Every row gives one point. Before rounding, the points of a table are all equally far from one centre. They may lie mostly on one side of it. Write the centre, to within rounding.

Points, 8 rows:
[[-56   8  37]
 [-57   4  37]
 [-50 -19  42]
 [-60 -29  -6]
 [-46 -24  44]
 [ -9 -36  48]
 [-36  17  50]
 [-60 -13 -21]]
Centre: [-14  -3   6]

Points:
[[-25 -32  28 -31  27 -21   0  60]
 [-58  13   2 -23  26   5  -7  24]
 [-39  16  -1 -30  34   4   7 -15]
 [-52   1   4  -4  15 -11  11 -10]
 [-29 -18 -20   0   5  18  13  -5]
 [-41 -20   6 -17  20  14  -1  -8]
 [-45 -25  12 -31   6   1  -3   2]
 [-35  26  26 -27 -12 -15   8  -5]
 [-32  -4  32 -18  17 -50 -13  16]
 [-40  16   1 -23   8 -33 -12  -7]
 [-25  -4  54 -38  19  -4  24   2]]
Centre: [  0   4   7 -16  17  -9  13  26]

Points (18 x 14):
[[-43 -15   2  46  35 -29  -4 -39 -25  19 -20  -9  10 -14]
 [ -2 -27   7  18   7 -44  15 -40  20  24 -15 -21  17 -23]
 [-36 -24  -1  43   3 -17   1 -42 -41  -1   4 -20  26 -13]
 [  6 -26  37  41  -4 -29   6 -15  -5  15   6 -37  25 -15]
 [-50 -27 -14  48   5   5  -8 -33  -5  -2  10 -15  13  10]
 [ -6  -4  29  33 -12  -2  25  -7   3  23  -3 -18  26 -11]
 [ -3 -36   7  31 -12 -33 -11 -18 -35   6   9 -37  26 -11]
 [-15 -36  16   2  21 -32   1 -36 -16   8 -40 -21  20  -9]
 [ 12 -27   4  37  -5 -42 -16 -13 -20  24  -9 -14  28 -23]
 [ -2 -31  10  17  -3 -33   3 -42   0  25  -2 -48  13 -28]
 [-17 -31  12  27 -15 -47 -16 -15 -16   8   1 -40  42  -8]
 [-21 -33 -16  31  11 -15 -10 -51 -26 -10  -2 -27  43  -6]
 [-15   0  -6  18  -2 -18   4 -34 -33  32  -5 -17  19  18]
 [ 15 -20 -23  20  -4 -11  -2 -27 -17  27 -11 -27  41 -13]
 [-23   7   7  38  -7 -25 -16 -35 -33   7 -15  -5  38  -8]
 [  8 -24  16  34  10  -6   8 -42 -13  -1   9 -11  26 -28]
 [ -9 -24  15  25  -7 -52   2  -4  19   5   7 -28  17 -19]
 [ -6 -22  -1  38   6 -14 -16 -10  -9  21   2  -3  60   5]]
Centre: [-18 -17   0  33   8 -15  -5 -19   0   9 -14 -26  18  -6]

Points, 31 rows:
[[ 40  15 -24  27  14 -10  16  20 -11   4   2  25  14  -3  22  -4  -6 -22
  -18 -16  16 -51  15 -21]
 [  1   1  13   6  43 -11   2  41 -17  14 -15   8  14   3  26  -2 -19 -19
  -17  -6  14 -21  23  -6]
 [ 11  -2   5   3  44 -28  13  26  -3 -18  19  28  -4   5   5 -22 -19 -13
    0  -2  19 -41  27  -8]
 [ 29  22  -4  13  23  -4   0  40  -6  10   1  -1  13 -11  -8  -4  -8 -55
  -16   1   2 -46 -18 -11]
 [ 46  20 -19  24  30 -17  17  37  -9 -10  15  14  20  -3  15   3 -13 -17
  -12  12  14 -43  -8   7]
 [ 38  19   1  11  23 -15  -1  36  22  16  36  -6  22 -12  18  -9  -5 -17
   -6 -11  -8 -43   8  -5]
 [ 27  28 -21  14  40  -4  -5  40  11  -2   2  -6   5  -9  -2 -20   0 -32
   -9  -5  11 -39  -7  -2]
 [ 17   3 -13  23  48 -10   3  36   5 -21  -8  32  12 -10  -7   6 -16 -31
   -6 -11   6 -15  -6 -15]
 [ 27   5  -7  26  25 -15   3  36  -3  -4  23   6  27 -13  -5   6 -18 -15
  -16  -5  31 -41   9  -2]
 [ 29  29   5  24  44 -17  17  40 -11   7   0   3  10  -9   6  -7 -14 -22
   -8  15  18 -30   5 -11]
 [ 45   7   7  26  30  10  -2  15 -16  -1  11  17  20   0  20   2 -14 -16
  -11 -27   9 -37  11 -15]
 [ 24  14  -9  21  26   3   9  38  -8  -3  43   4  26 -11  -4  -9 -15 -17
  -17  -1   8 -45  16  -5]
 [ 28  15  -6   2  43  -9  27  39  21 -13  31   9  17  -4  14  10 -14 -26
   -7 -14   7 -22  15   8]
 [ 16  17  -2  14  23  -3 -10  37  -2   5  19  19  16 -16 -11  -7 -22 -21
   -2 -19  -8 -47  22 -24]
 [ 23  32  -2  18  34   1  16  45   7 -16  -5   2  15  -5   9  18 -21 -32
  -11   9   4 -35  -2  -1]
 [ 32  18 -11  33  25 -10 -18  22   2  -3   7  -7  16   1  -8   8 -20 -21
  -32   2  19 -30 -23  -3]
 [ 27   6 -11  13  33  -1  18  47   7  -5   8   1  17   5  16   8 -15 -49
  -36 -12   6 -43 -13  -5]
 [ 29  11  -6  24  25  -1 -10  49  -3  14   6   3  16 -10   8   1  -8 -21
  -20  -5  19 -48  -2 -14]
 [ 27  12  -9  11  28   8  11  32   2  -1  -7   1  40 -15  -5  -2 -24 -15
   -8  -1  20 -22   3  -2]
 [ 26  36 -19  19  40 -12  -1  43 -24  -9   7   5  -7   8   8 -10 -21 -26
   -2 -23   7 -38  10  11]
 [ 34  16  -9  30  28 -23   9  52  -8  -2  12  -8  14 -11   8  -6  -9 -15
  -11 -12  13 -34  21  -9]
 [ 28  14 -21   8  28  13   2  31   5  -7  27  13   8 -15  12  -6  -2 -38
    8 -15  -5 -56 -15 -16]
 [ 32  23  -6  13  34  -3 -10  40  -1 -13  11   5   1  -1  12  15 -15 -17
   -9   4  19 -40   2 -23]
 [ 32  24  -6  13  29 -12  18  30   7   4  23  -8  36  13   5 -10 -14 -15
    5   5  -6 -34  19   3]
 [ 20  15 -11  16  51 -22   3  17  -6 -14   9  19  17 -14   1 -11  -2 -18
  -27 -14  25 -35   4 -16]
 [ 10  26 -15  11  26   1 -11  60 -13   1  23  11  20  -5  17  -4 -29  -9
  -16 -18  10 -35   5   1]
 [ 26  12  -1  25   3 -12  14  46 -19  -1  14  21  24  23  -3  -9 -23 -19
    8  14  -2 -42   9 -18]
 [  5   1  -3  18  17   6   2  39  12 -12  20   0  31 -10   5 -16  -7 -29
   -3  11  11 -52   5  -6]
 [ 23  33  15  31  35 -26  -5  28 -10  -7   1  14  17  -7  13 -16   2  -8
    0  13 -11 -16   8 -20]
 [ 27  11 -18  12  46   0  19  32   7  -4  20   3  26   2  -8  17 -22 -14
  -10  -3  13 -21   7 -10]
 [ 22  13  -1  25   9  13  -2   8 -18  -3   8   1  34  23   8   2 -14   5
  -32  -2  -5 -41  16  -2]]
Centre: [  4   5  -2  10   6 -13  17  15  -5   1  12   6  -7   0  11  -7 -12 -12
 -12 -11 -10 -19 -14  -1]

Points:
[[ -1  12   2   6  28  25  16  13  12  26  -1  -9 -16  -4  -6 -11 -30  21
    7  -6 -60  36  -6  11]
 [ 10  17  -1  27  22   5   1   6  21   9  31  -5  -9 -13 -22  -8 -39  29
   32  18 -41   9 -13  19]
 [ 11  23 -19  27  27   0  32  10  27  -5  21  14  -8   2 -13 -41   0  -6
   39  10 -36  29 -42  12]
 [ -2  16   2  -2  13  28  15   7  33  -4  25  -6 -12   6 -38 -19 -10   5
   37  15 -30  18 -35  13]
 [  0  -1  -2   4 -13  13 -16   7   8  -6  17  -5  -5  16   6 -12  22  15
   25  -7 -26  52 -42  -4]
 [-12  47  -1  30  22  30  17   3  16  -1 -13 -29 -23   7 -11 -10  -6  24
   25  10 -27  15 -28   4]
 [-24  22  -3  42  37  22   8  11  16  -5   6 -10   0 -25  -1 -40  -9 -11
   33  12 -30  21 -22  -3]
 [-25  27 -17  12  21  15  10   2  15  15   8 -12   1  33 -32 -21  -6   1
   43   9 -30  27 -36   8]
 [ -1  -2 -12  18  33  18  -2 -13  33   7  28 -27 -28   8  -3 -26 -22  -4
   25  17 -41  16 -17 -10]
 [-25  12  30  43  30   8   7 -14  11  22  11 -21  -7  14   5 -46 -10  23
   41  -1 -12   5 -29 -22]
 [ 10  34 -29  18  38  10  15  -7  -6  23  -1 -35 -15  10   2 -26 -23  27
   42  16   0  17  -5  -5]
 [-19   8  -4  18  -4  11  21   9  41 -22   4 -21 -17   3 -10 -17 -44  -6
   19  18 -13  26 -15  -6]
 [  8  29 -17  33   2  14  10  -1  22  -8  12  -2 -36  17 -11 -34 -21  -1
   25   3 -26  39 -37  16]
 [  0  30   5  25  32  12  10  -1  28 -27  13  -2 -10  -1 -13 -21   0  10
   28   1 -23  27 -25 -30]
 [ 30   3  -2  35 -18  11  10  13  41  13   7 -27 -15  -2  -2 -24 -27   5
   24  22 -26  18 -33 -18]
 [-26  25 -22  12  29  22 -11  -6  39  21  21 -24 -26  11   9 -14 -16   7
   18 -14 -23  18 -16 -24]
 [-16   1 -12  16  -3  34  29   6  28   2  32   5  13   1 -19 -21 -14   6
   25  15 -16  33 -49  -2]
 [-25   0   8  16  51  17   1   0  12  -2  -2 -39 -12   8   3 -17 -23   3
   16 -14 -26  32 -31  -2]
 [-17  17   8  17  18  12   2  -4  17   0  36 -27 -10   3  -3 -25 -36  13
   46  -2 -38  16 -22 -22]
 [-18  16 -11   6  14  20  32  15  35  -4  -2 -15   0  -7 -18 -29 -25 -11
   -6  13 -17  41 -37 -11]
 [-17  22  34  20  16  -3 -14   9  42   5   2 -13 -10  10  19  10 -14 -10
   29  18  -5  31 -15   1]
 [ -6  -1 -14  18  20   2   9  11  48 -15  10 -40 -22  12  -5 -14 -17  11
   32 -15 -26  31 -29   4]
 [ -4   7  -1  -2   4  23   0   5  26  12 -16 -32 -21 -20 -18 -32 -34  20
   32  13 -23  14 -37 -15]
 [ -4   9  -5  15  34  -6  27  -4  24  19  19 -10 -14 -12 -22 -38 -16  23
   12   4 -27  42 -22 -37]
 [-33  22  16 -16  -3  26  25  20  31  14  10 -25  -2  17   5  -8 -15   5
   25 -20 -40  21 -31   3]
 [-16   6   2   4  -6   9   9  -4   9  -4  -3 -11 -25   4 -40 -45 -12  12
   22  12 -29  -4 -56   0]
 [-10   1 -24   8  29  12  11 -12  40  24 -18   5   4  18 -24 -17 -12  -2
   -2   2 -39   6 -29  -5]
 [ -5  20  -9  21   0   3   7  14   8   5   2 -22 -29 -15 -24 -38  25  -7
   46  13 -29   7 -41  -8]
 [-31   9 -11   9  25  21   3 -16  33   3   9 -14 -15   5 -11 -28 -29  18
   16 -11 -33  37 -26  -4]
 [-24  17  10  22  38  16  32   2  21   8 -12 -33 -12   6 -13 -10 -39  14
   20  -4 -20  30 -22  -6]
 [-25  32 -35   1  23   4   1   3  22   3   5  26 -14  -5  11 -31 -27   1
   39 -10 -33  -4 -52  -4]]
Centre: [ -5   8  -3   9  12  -5  13  18   8  17   9  -3  -9   5  12 -22  -8  11
  11   5  -8   4 -25   2]

Points (29 x 24):
[[  2   8   5  -2   4  45  -4  16 -17  -6 -13 -14  18 -23 -23   0  -8 -12
  -12 -57 -28  14 -24 -16]
 [-34  22  15  18 -26  44  10  25  11   9 -10 -15  37 -12 -15   6 -53 -27
  -18 -30 -18  21 -32   0]
 [-27  -4 -10 -17  35  16  13  23 -20  17 -10  -8  25  -7 -16  -9 -34 -37
  -51 -58 -14  26 -30   3]
 [ -7  25 -17   6   9  25  22  43 -14  -3  -5 -42   1 -22 -14  15 -33 -26
  -30 -41 -22  38 -11 -12]
 [ 11 -19  -1 -13 -21  27  33  19   6  19   4 -14   4   6  -4 -28 -48 -55
  -20 -14 -23  26 -15 -32]
 [-10  10   7  -4  32  25  32  43  16  -9  12 -21   8  13 -18 -22  -7 -34
  -25 -37 -15  14 -23  -7]
 [-14  10  -1  16 -29  27  17  30   7   9 -35 -43  17 -36 -10  18 -30 -36
  -21 -16 -39  21 -11 -11]
 [  8   7  -3  -3   6  60  23  24   2  -1   2 -21  11 -19 -22  -9   0 -33
  -33 -45 -34  27 -36 -10]
 [  1  27 -17  -8  -4  46  35  12 -15   4  -1 -23  37 -21  -3 -16 -45 -39
  -31 -36 -27  25 -22 -28]
 [ -9   6  11   7 -18  21  21  29 -14  14 -35 -43   8 -36   8   0 -32 -58
   -8 -50  -6  16 -27   9]
 [ -1 -21 -12 -19  -4  47   8  35   0  26   7 -30  22  -9 -21   0 -30 -46
  -14  -8 -26  33   8  -7]
 [-19  28 -16  -7 -14  17  19  29  -3  -2 -20   2 -21 -37 -10 -19   1 -13
  -39 -28 -18  27  -3 -18]
 [ 31  -1 -25   2   3  29   8  35   0  12 -23 -23  43  -7 -16   6 -40 -50
  -33 -41  -1  -2 -18   3]
 [  5   7 -12   6   7  41  31  21  14  -6 -36 -14  -5  11  -8   5 -37 -40
  -29 -54 -35   8 -36  21]
 [ 14  29   7  -9   2  34   3  21   6  16 -24 -49  26 -17  -9  -1 -11 -31
  -37 -34 -21   9 -38 -24]
 [-17   6  -1  35 -12  23  29  24 -15  -2   1  -1  46  14 -33  14 -27 -20
  -49 -22   8  11  -3  -8]
 [  2  -2  -9  11   8  24  17  43  -3   4 -20 -18  12 -12 -13   0 -40 -25
  -13 -37   5  23  14 -28]
 [ -2  14   5  -5   4  21  21  49   6 -14   0 -29  37 -28  11   4 -45 -19
  -41 -35 -15  26 -56   9]
 [ -1 -17 -17   2 -10  34   0  26 -21  33  -6  11   9 -20 -34   5 -34 -25
  -21 -13 -24  35   9 -12]
 [ 25  25 -10  28  -7  22   9   8 -15  -9 -28 -43 -14   5 -14  22 -23 -34
  -24 -27   5  30 -28 -12]
 [-11  32 -17  -3  -4   5   8  14  15  25  -2 -33   6 -55 -16   3 -22 -19
  -20  -8 -15  22  -5 -17]
 [ 17  22 -17  -2  -8  36  43  20   5  -2 -12 -26   2 -24 -23 -19 -41 -36
  -35 -26  -2   6 -21 -32]
 [ -1  -2  -6 -23 -14  42  20  45  12  -9 -25 -30  -3   9 -26  17 -25 -31
   -5 -27 -24  28  -5  -5]
 [ 32  -1   3 -22  -6  23  22  43  -1  27  14 -45   4 -19  -3   5 -14 -46
  -25 -19 -19  42 -18   9]
 [ 17  11  10  19  -1   8   1   6  -6  28  -1  -7  28 -17 -11 -20 -28 -45
  -39 -41 -41  34 -19  -1]
 [-13   2   7   6 -36  39   7  28   1  24   7 -20  22 -19   1 -17 -33 -26
  -43 -53 -14  31 -10  -5]
 [  7 -11 -11 -27  26  32   8  13   1  36 -16 -13  23 -17 -34 -13 -23 -55
  -16 -23  -7  47 -25   0]
 [-16   2 -15   8   9  11   9  30 -23  10   5 -23  18  -7 -23 -14 -37 -42
  -38 -56  -1  45  -3  -3]
 [-13   5 -34  -3 -13  16  43   2  -7  12 -17 -24  28 -28 -24  15 -58 -35
  -40 -46  -7  40 -28   4]]
Centre: [ -8   0 -12  -3  -7  14  21  10 -11   9 -12 -14  15  -2   0  -6 -16 -21
 -23  -5  -6  16 -30  13]
